Every row gives one point. Each copy is the shape, with its points in the same order, stretched, turned, moved and blurred by noise. Is it also mirrored, or only turned?

Shape (9 x 3):
[[-12.3  13.8 -10.7]
 [  1.2  -5.9  14.4]
 [ -0.5   4.3 -20.1]
 [ 38.1 -10.3   6.2]
 [ -8.4  29.1  -6.5]
 [ -0.2 -35.2 -27.2]
 [ 13.5  23.5  -2.1]
 [  0.5   3.3  -6.0]
 [ 15.5   1.2  -2.9]]
Copy 1, 9 rows:
[[ -6.5  10.9 -25.2]
 [  2.3 -12.0  12.8]
 [ -6.5  26.4  -8.6]
 [ 29.2  13.9  40.3]
 [  8.1  10.4 -32.6]
 [-41.2  30.8  29.6]
 [ 30.1  15.0 -12.0]
 [  0.2  13.2  -2.8]
 [ 12.8  14.5  10.4]]
Copy 1 is: mirrored
Copy 2 (9 x 3):
[[ -2.9 -35.0   6.0]
 [  2.5   7.7 -12.9]
 [ -2.7 -16.6  16.3]
 [-18.9  53.9   7.6]
 [ -8.4 -45.2   2.4]
 [ 22.3   8.0  27.9]
 [-22.4  -5.3   7.7]
 [  2.4 -11.5   8.4]
 [ -7.3  13.8   7.6]]
Copy 2 is: mirrored
Copy 3 (9 x 3):
[[-26.9  -2.6  15.4]
 [  1.4  14.9  -3.6]
 [-11.8 -22.5  12.7]
 [ 28.9 -14.1 -35.9]
 [-37.4   1.6   5.6]
 [ 28.9 -33.5  32.0]
 [-19.2  -3.7 -18.0]
 [ -9.4  -5.5   4.8]
 [  2.0  -8.6  -9.8]]
Copy 3 is: only turned
Copy 4:
[[  0.7  -5.8  17.8]
 [  6.9  13.1 -15.6]
 [-16.1  -6.9   5.8]
 [-26.8  -8.6 -53.1]
 [  3.9 -16.9  16.7]
 [-25.7  18.3  -6.0]
 [ -9.6 -20.5  -9.8]
 [ -6.5  -1.0  -1.7]
 [-15.2  -6.1 -23.3]]
Copy 4 is: mirrored

Shape:
[[ 11.5 -11.5 -18.1  -6.0]
 [ -2.4  11.0  -3.2  -6.4]
 [ 49.0 -29.6  10.1  27.7]
 [ -1.7  -6.7 -15.9   7.1]
 [ -0.4  -1.5   9.2   3.4]
 [-32.1  -3.6 -12.4  -6.4]
 [-28.2  23.6 -14.7   7.2]]
Copy 1 (7 x 4):
[[-14.1   5.3 -13.9 -28.9]
 [ 11.9  -4.5  -0.9 -15.4]
 [-73.8  10.0  -6.2  -1.7]
 [ -3.8  14.0  -4.0 -25.0]
 [  0.8   6.5  -3.7   3.1]
 [ 34.1  21.7 -10.0 -15.7]
 [ 35.8   1.5  14.2 -27.1]]
Copy 1 is: mirrored
Copy 2:
[[  0.3 -20.6   0.3   9.7]
 [ -1.2 -10.1 -11.9  -4.9]
 [-25.6 -41.9  42.9   9.4]
 [  6.2  -5.9   1.2   3.9]
 [-10.6   0.7  -2.7  -3.5]
 [ 13.0  24.9 -21.9   2.7]
 [ 19.8  14.2 -17.0 -14.4]]
Copy 2 is: only turned
